Rows are points. Before rounding, the points of a table are all equally far from one centre. They may lie mostly on one side of it. Where is the centre, to within rounding?

Points (6 x 2):
[[ -5.3  -6.2]
 [-13.8  25.3]
 [ -1.2  -7.8]
 [ 22.7  25.8]
 [ 10.3  34.5]
 [-17.3  13.7]]
Centre: [ 4.6 13.4]

Points (9 x 4):
[[ -2.5   5.9  11.9 -19.4]
 [-17.0  24.4  17.6  -2.4]
 [-31.1  -7.9 -10.6 -14.9]
 [-24.4  -5.2 -31.2   6.3]
 [-28.5  15.8  19.0  -0.3]
 [-21.2  -4.4 -23.4 -15.2]
 [-21.9 -14.2  13.9  21.5]
 [-22.6  15.3   9.2  29.7]
 [-24.3   2.8  21.3  -8.1]]
Centre: [-11.9   3.8  -3.9   5.9]

Points (13 x 8):
[[ 16.9  -5.6  -7.7 -11.6 -37.2  44.6   0.1  21.9]
 [  4.1 -10.6 -24.5  -6.9   1.2 -13.6   2.9 -18.5]
 [ 33.3  -5.8 -18.8  23.0   3.9  29.7  14.3  19.2]
 [ 20.9   4.7 -26.6 -18.1  -6.0   9.6  -3.5  43.3]
 [ 11.2  12.9  -1.3 -14.2  10.7   5.0   6.6  32.9]
 [ 20.7  -1.3 -13.8  29.9   0.0  -1.0   8.9   6.4]
 [  8.5  17.5 -20.6  -2.7   0.5  -4.5  -4.4  33.1]
 [ 18.2   0.5  -6.2 -28.0  -1.1  21.8  29.9  -8.7]
 [ -7.4  25.6  -1.8   5.3   6.7  31.9  -5.2  -0.2]
 [  9.0  -7.4 -21.0  21.5 -15.0  49.1   6.2   7.1]
 [-12.6 -27.6 -13.7 -12.6  13.4  21.1 -10.1  -7.6]
 [ -5.7 -12.8 -28.9 -18.9  -2.3 -11.1 -14.1  11.3]
 [ -1.5  19.2 -20.0  -2.3   5.6  17.8  -0.5 -27.9]]
Centre: [ 17.2  -3.0 -14.3  -6.6  -6.2  19.5  -6.6   3.4]

Points (17 x 11):
[[  3.9  -0.1 -23.1 -13.5   9.1  32.2   1.2  36.1 -30.0   5.5  -1.8]
 [-32.0 -14.3   0.5 -21.6  44.0  13.4  -5.6  19.8 -12.2   8.5  -3.8]
 [ 27.9   0.3  -1.4  -1.2  25.0  40.7   4.0   8.0 -17.3  -8.2   4.8]
 [ -9.0 -19.1  15.3 -21.0  34.9  18.7 -24.2  19.6 -17.5 -15.8  12.8]
 [ -1.3   3.6  24.6 -26.1  24.2 -17.1  -4.9   3.8 -35.0  14.2  -1.7]
 [ -5.2 -29.4  -7.4 -13.9  35.5  25.3 -11.1   9.0 -17.8 -27.7  -6.7]
 [  4.2 -25.8  15.9  -7.7  19.3  -1.7  -5.4   5.2 -27.9 -22.8  24.8]
 [ -4.0  -6.0  10.8 -10.0  38.4  27.6  21.9  31.7  -0.9  -8.0  -4.0]
 [  1.1 -12.6  10.1  -6.1  22.6  33.9 -17.1  -9.1  -2.8 -22.4   1.6]
 [ -5.3 -39.3   9.2   4.5  21.2  25.6  12.0  13.5  -7.3   6.2  -1.9]
 [  3.8  16.2 -22.6  -4.7 -14.6  12.7  -4.4  16.4 -18.9  -5.8 -15.0]
 [ 11.6  -6.5 -15.5  21.2  29.0  -1.8   2.9  12.0   2.2 -12.5  13.3]
 [  3.5  -6.4 -11.2  -4.6  26.8  24.8 -33.4  -5.4  -1.3 -11.0   1.0]
 [  3.6 -22.5   3.0  11.0  26.1  32.3   6.3   7.1 -21.0 -16.5  18.0]
 [-27.2   2.6 -11.5 -35.5  19.8  25.4  14.7  10.8 -14.8  -4.3 -11.0]
 [ -7.8 -13.9   9.9  -7.7  24.6 -15.3  -4.1 -14.3 -37.1 -20.3 -11.1]
 [ -1.1  -4.0 -26.0  13.6  21.4  -3.1   9.0  -1.4   3.1 -18.2   6.5]]
Centre: [ -0.7  -3.6   0.0  -8.8  17.7   6.6  -0.3  10.1 -16.2  -1.8  -3.0]

Points (20 x 14):
[[-11.1  -8.4  17.6  -2.5   0.2   7.9  25.3 -33.6  -8.6 -12.8 -13.5  -9.3
  -10.8  -0.1]
 [  6.9   4.9   3.8  35.5  -3.6  -3.6  -2.8 -51.7  -2.7 -12.8  -0.7 -22.4
    5.4  12.8]
 [-12.2  25.4   8.3  -4.3 -16.1  -2.5  -0.3 -47.8 -12.7 -26.2   7.1 -26.6
   -9.6  14.3]
 [-17.5 -13.0   7.1   0.4  14.3  -1.8 -16.8 -41.1   3.9 -18.7 -27.6 -10.6
    4.5  17.0]
 [-10.4   3.0  20.2  19.9   1.8   3.0  10.0 -41.0  -4.8 -24.4 -22.5 -19.2
   15.2  15.2]
 [  6.2  22.1   8.7  18.0 -10.6 -15.7  -4.4 -24.4  -5.4  -7.1 -34.3 -12.9
    4.2  11.7]
 [  4.5   8.0  36.5  14.9  -8.2  18.5 -23.4 -39.4  12.4 -23.5  22.9   0.1
    4.2  15.7]
 [-24.2   3.8   6.0 -14.5  -1.7   8.3 -22.4 -21.2  15.2  -4.8 -19.2 -32.1
   -6.7  10.9]
 [ -5.2   9.0   7.9 -16.6  -3.0   9.4  -7.5 -34.2  30.3  -4.0   9.4 -22.6
  -18.6 -20.0]
 [-13.6  -0.4   7.8   3.9 -23.3  -2.5   2.7 -31.1 -19.0 -32.8  -5.2 -19.1
    3.8   2.4]
 [ -8.7  -9.9  -4.2  11.1  11.7  -4.9 -13.8 -43.3 -14.4 -32.2  -7.2 -10.5
   -2.5   2.3]
 [ -0.2  -1.9  18.4   2.4  -1.3   5.1  26.9 -40.8   0.1   2.0   0.1 -32.0
    9.5   1.2]
 [-18.6  -1.9   6.5   5.9  -8.0  14.1  -5.1 -22.0   9.3 -20.0 -13.1 -42.6
    5.2   8.8]
 [  4.1  -9.8   7.3  -0.5   8.4  20.1 -22.0 -43.8  -8.3 -15.0  18.9 -15.8
   24.9  13.7]
 [  0.1  -0.4  -6.0   1.0   8.6  -7.1 -11.0 -43.8   3.4 -20.3 -10.9 -11.2
  -13.0  37.1]
 [-16.0 -15.0  12.2   6.9 -24.3   0.5   1.8 -34.4  11.8  -9.5 -16.4 -24.5
   -3.4  10.6]
 [ -6.8  -5.7  12.0   9.5  10.8 -19.2  -4.5 -52.7  -2.2 -15.7 -10.1 -30.3
   -3.4   7.0]
 [-11.9  14.5   1.2  12.2   7.0  11.4  10.4 -46.6   0.9 -13.4   0.5 -35.9
   15.8  19.9]
 [  4.0   4.0   2.1   2.5 -28.4  17.0   6.3 -38.5  -7.3 -26.2 -19.2  -8.6
    0.8   7.8]
 [ -8.0   2.9  -4.0   9.4   8.7  -2.4 -10.4 -44.0 -11.2 -17.0 -11.4 -32.2
   20.5  -8.8]]
Centre: [ -0.2  11.2  11.4  -0.3   0.1   1.8  -8.1 -28.2   6.7  -8.9   1.5  -7.0
   4.2   5.3]

Points (27 x 20):
[[ -1.9   6.9  11.2  46.3 -13.2   0.8   8.5 -41.2  -6.5 -19.8  -2.9  -4.3
  -16.3   3.8  -7.3  13.4   2.6  16.8   0.3   5.4]
 [ -2.9 -28.5  -3.2  34.4  -2.5 -15.6 -16.9  -6.5  -8.6 -19.9  20.7 -37.2
  -18.5 -17.1  12.1   1.9  -1.0   4.0  14.0 -12.3]
 [-11.9 -12.7  14.0  42.0   8.8  20.9   7.6 -35.6   3.8   0.6  32.8  -3.7
  -14.6   8.3   2.0  -6.9  30.9 -16.8   4.0   7.5]
 [  8.8 -10.8  12.8  23.3 -30.2 -19.3  17.2 -27.0   9.3  17.2  18.2  10.5
   -3.2   1.3 -21.4  -8.5 -33.8   1.7   1.2  -1.7]
 [ 13.0 -34.0  11.5   1.2  -5.2 -13.9   3.2 -13.7  -7.0  19.5  -7.2 -24.0
   -6.2   6.3  -1.3 -13.9  -0.4  -3.6   8.6  45.1]
 [  0.4 -13.7  47.8  20.3 -20.1 -14.9   5.4   0.5  -9.7 -20.7  20.7  -1.5
  -15.2  19.5  -1.7 -10.1  28.0   6.5   7.3 -15.4]
 [  9.0 -10.5  11.9  -6.8   5.5  -8.5 -17.6  -4.6  10.3  28.8  -6.2  15.9
  -18.7  -6.3 -14.4   7.9  26.2  28.0   9.8   2.5]
 [-28.3 -28.2  -8.7  33.5  -3.7 -12.3 -26.1 -17.6   6.0   5.8  11.1  -0.7
  -18.8   1.5 -14.0   4.6   7.4  -8.0  21.2   7.3]
 [-11.0 -30.6  15.0  24.4 -14.7  -3.1 -24.8  -2.9  -1.6 -20.2  25.8  -5.6
    8.2   6.5   8.2  11.1 -10.5  36.5   9.2  30.4]
 [  2.8 -14.7  15.3  27.0 -13.8  -1.7   7.0 -44.6   0.8  -1.1  -4.4 -15.2
    2.5  14.6  29.7  16.4  -1.4  -7.4  -8.0  20.5]
 [  0.3  -6.1   0.9  13.1 -15.9   5.3 -26.5 -20.1  13.7 -31.5  -6.3 -23.6
  -14.8   9.6  21.1 -10.5 -20.1   5.6 -10.2  -0.7]
 [-27.2 -11.2  14.5  -2.8  -8.6   7.1  10.2 -25.3 -15.7  -2.5  -7.4   1.5
   17.7 -16.2  -4.1  -2.9  -7.6  -1.2  -4.7  38.6]
 [  4.2 -24.3  34.1  11.9   0.3   6.7  -9.3 -23.8 -19.0  21.4  21.2 -22.4
  -15.9  31.0   1.3 -31.0  18.8  -4.5  11.3  21.0]
 [-19.0 -22.2  -4.7  28.8   8.7  16.8 -17.2 -40.3   7.2 -10.6  39.5  -9.6
  -14.6  11.4   0.4   1.1  -3.3  -6.1 -16.4   3.9]
 [ 13.6  -2.3  19.0  21.7   6.1  17.2  10.9 -14.7  12.4 -27.8  29.6   2.9
    7.4  14.1  -8.0  20.3  -8.2  -3.8  -0.2   2.0]
 [-10.7 -32.2  18.4  35.7  -2.1  -6.9   9.8 -11.0   4.3  -4.7  -5.6 -27.2
  -29.1  11.2  -4.4  10.8  10.8 -12.6 -11.7  16.1]
 [  4.0 -17.1   9.9   3.0 -10.9  24.3 -17.7 -28.7 -21.5  12.1   4.7 -18.3
    4.9  18.5  -0.9   3.2  -1.2 -17.2   6.1  18.5]
 [-11.6 -20.3  12.0  54.2   1.4   9.1  15.8   2.8   1.2  -9.5  21.5  -7.1
  -18.6  21.3   9.7   5.9   4.7  -2.0  10.9  16.1]
 [ 10.7 -28.9   7.8  46.3  -1.4   0.5 -28.6 -30.1   4.9 -16.2  12.6 -13.4
  -25.9   2.8 -13.1   7.8   8.3  14.9 -10.9   4.0]
 [ -3.0 -42.4   3.6  42.1  11.9 -23.5   2.2 -10.8  11.6   3.2  14.9   7.0
  -29.0 -14.6  14.2  -1.8  -3.0  -5.7 -19.8  -9.4]
 [ 12.5 -23.1  25.0  22.8 -14.3   7.8 -11.0 -11.6  -2.5 -14.7  -5.2   0.3
  -13.9 -15.8  19.5 -19.5 -16.4  -1.1  44.7  15.3]
 [ -3.2  -9.4  11.9  24.2 -13.0 -26.8  -8.4 -25.9  19.6  20.9  28.6 -28.3
  -18.5  34.5   3.9  -3.6  15.1  19.3  -3.1   7.3]
 [-19.7 -30.0  17.4   1.2   5.4  23.2   2.2 -37.7 -16.9  -1.7  13.9  11.9
   -5.7  18.5  29.9 -17.3   3.8  15.1  21.5  19.3]
 [-34.6 -20.6  37.8  15.0   0.3 -21.0 -25.1 -12.3  15.3  -5.1  20.4  16.0
   -8.4   4.0  -3.2 -17.4 -19.6  -0.4  -8.9  33.9]
 [  9.7 -15.6  35.2  50.3 -11.6  -3.5  -3.6 -15.0   2.5 -22.4  43.8 -22.9
  -14.7  12.8   6.8  -0.6   2.4  18.0   9.2  12.1]
 [  4.4 -14.9  10.5  28.0 -17.9   3.5   1.3 -20.1   3.2 -27.5  29.0  11.5
  -24.2  23.0  32.0 -19.2   6.2  12.1   3.7  20.4]
 [ -8.9  -3.3  32.4  13.9   9.7   4.0  19.2 -36.4   5.2  20.7  36.6  -1.2
   -4.5   3.2 -22.3   4.3 -22.2 -14.2  -0.8 -11.7]]
Centre: [ -4.1 -12.2  20.8  13.8   1.1  -2.0  -2.8 -14.7   3.9   4.4  13.5  -5.3
  -5.7  -4.8   5.2 -12.8  -1.1  12.0   0.9   3.1]

Points (27 x 24):
[[-12.6 -12.8   7.8 -54.2  -0.3 -29.2  -8.1   6.5  -0.2 -14.5  16.9   1.4
   -9.3 -35.4 -10.6 -19.7  -7.9  38.4 -12.8  14.8  16.2   7.7 -10.0  -0.8]
 [ -2.5 -16.7 -27.6 -44.3   6.4 -22.8 -13.9  30.5  10.0  -1.6  22.1   7.4
   -4.2 -19.2  -5.7 -21.3 -14.8  23.8 -10.9   6.3   6.4   8.7  -9.5   8.1]
 [ -5.4  -1.7 -17.7 -45.4  -0.8 -24.9  10.8   0.6  22.7 -12.6  -0.5  -3.3
  -17.7 -36.0  -9.7  -6.7  -8.4  25.5 -26.5  -5.2  -2.1   7.8   3.0  14.4]
 [-13.6 -12.8   3.2 -31.5  -1.1 -28.8  -5.7  14.8   6.0  -5.0  26.4   1.5
   12.1 -15.9  -8.3 -13.7  -3.4  31.0   3.8  -1.4 -20.0   5.1   4.7   2.2]
 [ -3.6  -9.3 -11.6 -49.3  -4.3 -26.6  -2.1  28.3   9.8 -13.0  21.8  -0.1
   -4.9 -35.5 -11.2 -11.4   2.7  28.8 -17.4  -5.3   9.9  14.5   3.3  -3.6]
 [ -5.2 -12.4   2.7 -58.2  10.0 -32.5   1.4  11.9  17.7 -10.6  10.6   0.9
   -9.0 -35.3 -14.1 -23.8  -4.2  27.1 -22.6   5.8  -4.0   2.6  -7.6   2.6]
 [-21.1 -11.5   1.9 -47.6   9.2  -9.7  -3.9  20.5  20.4 -11.2   4.2   7.1
   -7.5 -28.5 -23.9 -19.8 -29.2  17.5 -26.6 -13.7   6.3   0.0   2.4 -14.2]
 [-20.2   3.4   5.2 -55.4   4.9 -22.7   3.7  21.4  13.3  13.4  -2.9  19.9
   -0.6  -9.3  -5.3 -14.3 -13.5  26.8  -9.3  -9.8   8.6  22.8   4.6   6.6]
 [-22.8 -20.9 -16.5 -44.0   1.8 -21.3  -0.8  19.0  10.9  -9.4  23.2   2.0
  -16.1 -21.2 -15.4 -18.2  -5.0   9.8 -12.8  -3.4  12.0  16.7  -2.6  -6.8]
 [ -9.1 -10.1  -7.9 -41.4   7.7 -21.8  -4.8   6.5  12.4 -15.8  27.9  20.1
  -19.7 -22.3 -10.9 -21.9 -10.4  15.1  -0.3   0.4  -0.2   8.4  12.4   6.0]
 [-14.8 -19.1   7.8 -44.1   6.6 -38.9   4.5  15.2   6.9   3.5  11.1  18.3
  -13.5 -32.2 -18.7 -13.6  -9.2  13.8 -11.3  -7.9  19.6   7.7   0.1   2.7]
 [ -9.6 -15.2  -7.5 -45.7   0.8 -27.4   1.5  19.7  -3.3 -10.1  -0.6  21.5
   -2.8 -34.2 -14.8 -19.5 -16.3  21.7 -13.3  -0.6   2.3  21.2  14.8   7.5]
 [ -9.1 -19.8  -3.9 -40.5   1.8 -30.6  -2.6  24.1   8.2  -9.1  20.4   7.4
   -6.0 -19.0 -13.5 -24.3  -4.9  12.3 -20.3 -18.5   0.1  -1.8   5.9   1.6]
 [-11.5 -32.9   1.2 -37.8  10.2 -12.0 -12.6  16.6   6.1 -10.7   7.8  14.3
  -15.3 -22.0  -9.5 -21.7 -21.6  25.4  -3.9  -0.7  -5.5  -0.9  -3.1   1.6]
 [-16.8 -20.7  -0.6 -41.9  -6.3 -34.4  -2.7   7.5  23.0 -10.0  12.9  11.7
  -13.8 -37.0 -16.0 -17.5  -6.9  25.5 -17.0  13.2  -1.2   7.2 -18.0  -5.3]
 [-11.4 -13.8  -6.2 -45.4  11.7 -23.7   8.7  19.7   1.1 -14.1  19.2   3.9
    7.8 -16.8  -5.9 -28.4 -16.4  22.4 -20.9 -18.2   3.0  11.7  -0.4   3.5]
 [-12.3 -11.1  -0.6 -30.8   3.2 -16.1  -2.6   6.8   0.8  -0.1  17.8  10.7
  -17.4 -38.5 -14.2 -18.5  -6.4   6.2 -29.7  -4.5  26.2  17.9 -17.1  13.1]
 [ -7.3 -14.8  -0.7 -48.2  -6.7 -10.3   5.6  21.4   5.9  -6.3  17.1  11.2
  -20.0 -26.6  -7.9 -19.3 -10.2  13.4 -15.3 -11.5  -4.7   5.4  -6.9  -5.3]
 [-10.4 -18.7  -2.1 -43.5   5.3 -14.6   2.2  28.0  12.8  -4.8   6.1   7.3
   -2.9 -20.1 -31.0 -18.1  -8.6  19.3  -7.6 -14.8  -1.2   8.3  -6.6   0.9]
 [ -8.5 -16.0 -22.1 -52.3  -6.7 -33.3  -5.5  14.1  10.4  -2.2   7.1   8.7
   -7.4 -19.2 -13.3  -2.2  -0.1  27.4 -34.4   1.4  14.8  14.7  -7.5   2.1]
 [-11.1 -28.7 -12.5 -41.2   2.6 -26.3   4.0  30.3  12.2 -12.9   6.1   5.4
   -8.9 -14.0  -5.8 -24.2 -23.9  24.9 -15.4  -5.4   2.8 -10.3   8.9  -1.8]
 [-12.5   3.2  -3.5 -37.9  12.9 -22.2 -10.7  14.7  11.5 -12.1  16.9  24.5
  -14.3 -24.8 -21.8 -24.8 -10.1  26.0 -28.3   2.9 -14.6  -1.0  -9.5   0.9]
 [ -4.3  -3.3  -3.3 -47.9  11.1 -24.2  -9.7   1.3  -1.7 -13.1  14.5  11.8
  -20.0 -43.0 -14.5 -29.1 -13.6  22.5   0.2  -2.3  22.7   8.4   0.3   1.0]
 [-16.6 -20.4  -8.9 -54.1  14.4 -21.5  -0.6  17.8  -7.9  -3.5  11.1   8.9
  -12.6 -31.4 -13.6 -15.8  -8.1  30.3  -9.6   6.8   8.1   9.5 -12.2  -6.7]
 [-12.9 -15.2  -3.7 -46.3   1.4 -19.5  -1.9   5.2  15.0  -2.9  28.3   2.7
    2.9 -27.3 -17.7 -13.6  -7.5  26.0   1.1  -9.5  10.7  -2.2  -3.4  10.5]
 [-12.3  -4.6 -12.2 -41.5  -9.6 -31.4  -4.1  22.7  10.0 -11.2  16.5  13.5
   -6.8 -28.0 -18.1 -17.6  -7.9  28.1   0.0   3.7  -7.1   8.1  -5.7   6.0]
 [-17.9  -6.4  -2.6 -44.3   6.4 -23.1   2.3  19.0   4.3  -4.4  22.7   9.6
   -7.8 -25.2 -13.0 -29.2   4.0  11.3 -18.8  -8.9  -8.6  14.2 -11.0  -3.9]]
Centre: [  1.2   5.6  -2.1 -17.1   8.0 -14.9  -2.1   3.7  11.0  -3.1  -7.5   3.9
   7.3 -15.1   1.3 -12.8  -5.0  11.9 -13.8  15.1  16.5  -0.5   0.1 -15.9]
